Each point is reached from the start by the listed moves, each made once or not at all, plus a little noise. Say if it took an odd or an even number of moves. Then give how often each move was made.

Moves:
(1): [ 37, -41,  14,  -2,  18,  -5]
(2): [ 17,   5,  12, -21,   0,  -9]
(3): [ 19, -11,  32,   2,  -9,   3]
Start: [  1,  -8,  -3, -12,  20,  16]
Points:
[ 60, -43,  23, -38,  38,   7] -> even (1, 1, 0)
[ 55, -57,  44,  -6,  30,  18] -> even (1, 0, 1)
[ 34, -16,  39, -27,   7,  10] -> even (0, 1, 1)
[ 35, -50,  11, -17,  37,  15] -> odd (1, 0, 0)

Moves:
(1): [  4,  -1, -14,  29,  -5, -17,  -7, -26,  -9, -17,  -7]
(2): [ 10,   3,  16,  12,  -6,  -7, -16,  -7, -21,  -1, -17]
(3): [ 16, -20,  -7,   5,   6,  -6,  10,  11,  -8,  11,   5]
(4): [-13,   7,  18,   9,  -8,   7,  15,  19,  -8, -27,   9]
(5): [  5,   6,  -7,   3,  10,  22,   3, -15, -18,   0,   7]
(6): [ 18,   7,  11, -14, -10,  -3,   8,   1,  -2, -21,  13]
(7): [-15,   0,  10,  -4,  -6, -15,  27,  -5, -13,  16,   7]
(8): [ -7,   5,  -6,  -9,  12, -23,  -9,   9,  -6,  -9,  -3]
(9): [ 16,  25,  10,  14,  18,  -5, -14,  -6,  23,   4,  11]
Start: [  5, -17,  16, -11,   5,   5, -10,  -1,  11,   9, -12]
Points:
[  6,  28,  37,   6,  40,   4, -16,   5,   1, -24,   9] -> even (0, 0, 0, 1, 1, 0, 0, 1, 1)
[ 49,  21,  50,  -2,   8, -12, -33,  -9,  15,  -6,  -9] -> odd (0, 1, 0, 0, 0, 1, 0, 0, 1)
[ 32,  30,  45,  30,   4, -42, -33,  -9, -11, -60,  -8] -> even (1, 1, 0, 1, 0, 1, 0, 1, 1)
